Each point is reached from the start by the listed moves, each made once or not at all, plus a little noise. Say if it took an odd or an even number of moves. Then give how often each move was made.
In the rows, 128 means zero.

Moves:
(1): [152 101 124 147]
(2): [122 153  72 118]
Start: [101 122 116 137]
Points:
[126  96 111 158] -> odd (1, 0)
[102 121 116 137] -> even (0, 0)
[ 96 147  60 125] -> odd (0, 1)
[119 119  55 144] -> even (1, 1)

Moves:
(1): [148 118 118 142 141 116 136]
(2): [122 158 141 121 138 173 138]
(3): [177 113 130 120 124 104  99]
(4): [116 131 138 143 149 125 106]
Start: [106 132 133 142 151 100  93]
Points:
[ 84 164 158 154 182 141  80] -> even (0, 1, 0, 1)
[144 123 143 149 167  74  39] -> even (0, 0, 1, 1)
[158 115 140 133 150  80  63] -> odd (0, 0, 1, 0)
[106 131 132 146 151 101  94] -> even (0, 0, 0, 0)

Moves:
(1): [142 137 123 139 135 134 119 113 145 104 114 114]
(2): [146 160 119 124 128 101 140 103 128 105 129 162]
(3): [109 140 169 122 117 119 106 131 118 120 120 130]
(4): [131 139 124 161 144  93 145 149 126 117 131 124]
(5): [116 117 145 111 147 139 142 135 150 106 103 160]
(6): [115 140 137 129 120 169 114 114 146 108 147 135]
(7): [137 165 134 140 111 141 166 130 112 116 109 123]
(8): [146 118 120 111 101 138 127 159 108 111 138 120]
(9): [126 127 129 111 131 115 120 145 160 151 117 124]
Start: [123 155 129 113 135 119 166 132 139 130 148 127]
Points:
[148 199 127 102 145 112 176 151 204  37 135 170] -> odd (1, 1, 0, 1, 1, 1, 0, 1, 1)
[134 245 163 148 123  61 211 134 112  74 126 153] -> even (0, 1, 1, 1, 0, 0, 1, 0, 0)
[128 165 126 146 152  84 183 152 135 119 150 123] -> odd (0, 0, 0, 1, 0, 0, 0, 0, 0)
[123 214 182 130 115 157 190 167 150  16 115 137] -> odd (1, 0, 1, 1, 1, 1, 1, 1, 0)

Moves:
(1): [137 128 143 142 167 139 106 138 132 118 119 114 111]
(2): [ 97 194 113  93 113 166 156 118 124 127 122  89 145]
(3): [103 124 145 143 174 103 107 104 118 134 131 128 116]
(4): [117 132 117 149 165 146 158 131 131  90 141 116 140]
(5): [137 115 129  97 139 112 126 148 136 130 134 136 130]
(6): [116 139 102 136 139 143 108 147 108 151 121 133 122]
(7): [137 117 139 132 131 127 143 137 106 136 117 141 152]
(8): [135 123 125 135 108 109 141 140 124 154 100  82 103]
(9): [127 104 131 123 147 181 126  99 111 145 126 109  90]
(10): [154 110  96 123 130 120 121 102 144 142  80 111 142]
(11): [ 92  97 135 129 118 122 125 150 124 105 157 124 160]
(12): [106 117 143 124 106 124 142 141 162 141  88 157 134]
Start: [137 122 122 126 111 112 140 122 123 133 142 125 105]
Points:
[144  99 125 117 165 112 184 152 112 104 150 133 146] -> odd (0, 0, 0, 1, 1, 0, 1, 0, 0, 0, 0, 0)
[103  66 158 141 217 129 150 125 139 145  85  68  37] -> odd (1, 0, 1, 1, 1, 0, 0, 1, 1, 0, 0, 1)
[106  17 159 155 168 114 131 111 122 185  30  66  86] -> even (1, 0, 1, 0, 0, 0, 1, 1, 1, 1, 1, 1)
[155 104  77 173 201 143 140 138  99 132  81  97 131] -> odd (1, 0, 0, 1, 0, 1, 1, 0, 0, 1, 0, 0)
[ 53 114 123  96 180 161 181 116 103 121 160  15  94] -> odd (0, 1, 1, 1, 1, 0, 0, 1, 1, 0, 1, 0)

Moves:
(1): [146 111 125 123 135 109 156 148 112 121 110 128 140 110 107 133 125 149
 134 135 126 142 143]
(2): [126 171 129 144 118 134 165 147 139 134 136 139 109 113 143 163 131 146
 143 124 136 139 111]
(3): [135 111 131 113 103 128 123 157 127 153 122 138 111 128 144 100 148 155
 131 103 153 138 135]
(4): [142 119 146 163 125 127 133 113 119 126 112 122 125 142 134 139 108 127
 153 119 148 109 119]
(5): [138 123 119 120 142 134 129 121 123 113 145 114 132 109 142 131 141 134
 135 121 110 124 115]
(6): [128 111 134 145 127 153 122 135 133 135 124 119 122 134 135 131 141 136
 118 134 130 148 112]
(7): [121  92 122 146 122 126 185 125 139 134 137 129 148 125 152 100 113 147
 120 134 106 116 104]
(8): [130 115 120 147 165 116 156 150 112 122 134 161 148 144 110 134 169 134
 147 119 128  93 108]
(9): [117 132 119 121 160 168 125 132 168 158 106 107 124 115 110 114 160 145
 161 138 132 124 148]
(10): [139 140 106 126 107 154 141 118 113 152 152  97 128 151 118 125 133 135
 103 142 156 147 113]
(11): [120 108 124 109 120 135 123 114 130  99 145 139 139 126 121 119 116 154
 135 132 126 135 123]
(12): [146 124 124 112  96 143 147 108 133 126 100 143 113 113 110 138 135 130
 122 107 114 109 102]
(13): [135 138 134 120 111 133 106 113 136 128 132 149 152 131 154 118 132 126
 137 142 131 132 104]
(14): [135 114 135 120 134 121 157 116 102 134 137 130 131 152 148 134 117 139
 142 159 107 131 147]
(15): [127 108  96 146 128 140 112 147 132 154 126 133 123 128 133 130 104 124
 133 108 124 145 123]
(16): [106 119 162 121 130 105 126 125 127 147 128 126 117 111 104 133 143 133
 123 123 120 128 109]
(17): [127 124 132 154 106 130 117 129 123 108 134 117 133 128 137 135 138 142
 128 114 132 120 143]
(18): [131 125 107 121 147 136 111 127 129 121 131 154 132 138 133 121 117 153
  90 137 109 143 115]
(19): [134 124 107 120 120 126 118 131 106 126 124 131 118 126 140 144 117 132
 151 146 144 114 101]
(20): [165 119 125 131 119 119 129 134 135 147 153 125 116 116 126  94 134 109
 119 142 117 126 136]
Start: [146 116 145 108 108 116 139 127 122 127 139 135 123 148 111  96 131 114
 127 127 143 130 120]
Points:
[170 102  80  89  62 184 244  91 133 110 189 154 129 127 134  98 122 217
  79 129 103 145   7] -> odd (0, 1, 0, 0, 1, 0, 1, 0, 0, 1, 1, 1, 0, 0, 0, 0, 0, 1, 0, 0)
[222  57 151 134 135 129 165 120 132 136 115 173 146  99  72  79 224 188
 166 117 102  71  54] -> odd (1, 0, 0, 1, 1, 0, 0, 1, 1, 0, 0, 1, 1, 0, 0, 1, 1, 1, 0, 1)
[158  55 147 142  95  92 116 166  86 186 121 200 120 163 135  98 155 148
 206  93 194  94  24] -> odd (0, 0, 1, 1, 0, 0, 0, 1, 0, 0, 0, 0, 1, 0, 1, 1, 0, 0, 1, 0)
[219  23  87 162  53 121 212 196  99 193 188 159 170 158 142  13 173 184
 127 115 163 136  77] -> odd (1, 0, 1, 0, 0, 0, 1, 1, 0, 1, 0, 0, 1, 0, 1, 0, 1, 0, 0, 1)
[155  59  77 107 111 169 106 170 115 184 124 150  98 167 162  78 136 207
 168 136 148 148 136] -> odd (0, 0, 1, 0, 0, 0, 0, 0, 1, 0, 0, 0, 0, 1, 1, 0, 1, 1, 1, 0)

Moves:
(1): [138 117 130 132 128 135 128 106 163 120 131 154 140 112 151 137 131 133
 119 120 132 115 132 141 125 103]
(2): [120 143 128 168 119 123 123 127 126 149 120 132 102 142 144 145 143 120
 140 143 117 110 115 123 134 129]
(3): [131 105 137 125 135 160 139 127 156 112 113 115 106 114 149 124 126 146
 111 109 150 144 121 138 127 119]
(4): [130 124 119 125 127 129 123 123 123 131 131 132 129 126 128 127 135 132
 130 115 115 121 126 117 123 115]
(5): [115 112 128 140 145 132 119 132 127 111 105 139 120 133 107 118 118 122
 143 136 124 141 121 128 144 138]
(6): [128 130 113 127 121 130 118 120 120 135 117 128 138 125 114 117 137 131
 142 127 110 140 124 142 131 135]
(7): [112 125 121 139 123 147 107 126 141 137 142 131 104 137 103 116 112 125
 114 125 114 131 105 106 114 171]
(8): [120 134 117 129 136 111 138 134 122 127 126 132 122 147 122 130 129 127
 138 116 125 139 145 128 113 139]
(9): [148 109 120 122 111 120 111 133 125 110 131 120 117 124 123 116 110 146
 134 134 124 120 116 134 120 146]
(10): [151 107  99 121 143 160 135 129 146 121 134 117 109 102 134 122 147 125
 143 123 140 128 129 120 130 112]
(11): [136 136 140 145 108 118 144 141 129 101 124 143 119 149 120 154 145 128
 108 117 112 124 106 133 126 126]
(12): [127 140 125 130 119 128 136 138 116 128 120 130 122 128 130 143 122 125
 130 134 134 127 139 125 148 117]
(13): [103 155 136 115 120 129 109 124 138 145 119 127 134 102 125 143 125 101
 114 139 127 112 150 114 117 128]
(14): [121 115 116 145 137 139 132 104 135 117 149 114 113 108 141 125 131 115
 133 122 122 131 141 129 120 152]
(15): [140 131 131 153 103 119 135 110 135 117 130 130 125 133 133 104 140 146
 138 133 130 146 120 111 123 135]
(16): [117 120 108 117 128 112 161 142 115 123 100 149 132 123 114 157 140 138
 139 133 117 121 103 143 138 105]
(17): [142 128 109  85 128 113 128  95 115 138 140 131 126 106 122 123 146 133
 134 134  97 133 125 146  98 138]
(18): [140 135 122 143 131 135 123  93 130 133 141 110 139 146 135 110 121 128
 123 138 124 130 143 124 117 128]
(19): [123 113 138 147 118 144 134 126 120 130 133 122 123 144 110 118 126 133
 132 131 137 118 136 129 115 121]
(20): [137 104 121 149 152 129 127 140 151 133 130 128 126 133 126 122 134 156
 130 114 139 125 135 138 141 121]
(21): [139 123 137 151 128 146 131 113 130 136 142 139 130 119 149 120 119 117
 103 146 128 147 122 121 119 148]
(22): [140 132 111 138 124 114 141 141 131 131 127 134  91 107 134 120 120 120
 156 110 112 124 144 136 136 103]
(23): [109 109 145 152 108 129 109 145 173 122 113 130 104 146 129 126 119 117
 110 140 102 127 130 104 155 130]
(24): [106 141 131 137 132 151 137 130 117 101 134 114 117 151 107 120 138 148
 134 139 104 132 128 119 114 134]
Start: [117 125 137 128 148 138 107 134 127 128 112 139 126 125 123 137 126 110
 106 124 132 155 147 124 116 118]
Points:
[ 90 141 139 157 131 183 121  65 184  87 117 146  61  85 157 183 186 109
  74 124  69 131 140 141  53 124] -> even (1, 1, 1, 0, 0, 0, 0, 0, 0, 0, 1, 0, 1, 1, 0, 0, 1, 0, 0, 0, 0, 0, 0, 1)
[ 50  87 126 242  85 184 106 172 221  82  45 175  11 181  72 185 144 164
  81 126  54 118 113 122 114 124] -> odd (1, 1, 1, 0, 0, 1, 1, 1, 1, 0, 1, 1, 1, 0, 0, 1, 0, 0, 1, 1, 0, 0, 1, 1)
[128 116  97 212 131 217 125  75 216 106 127 174  16 105 149 145 197 152
  71 113  75 167 124  82  51 134] -> odd (1, 1, 1, 1, 0, 0, 1, 1, 0, 1, 1, 1, 1, 0, 1, 0, 1, 0, 0, 1, 1, 0, 0, 1)
[121  79 136 214 143 249 129 117 184  40 114 142  30 140 102  89 147 144
  74 130 108 224  77  77  89 178] -> even (0, 0, 1, 0, 1, 0, 1, 0, 0, 1, 1, 0, 0, 0, 1, 0, 0, 0, 0, 0, 1, 0, 0, 1)
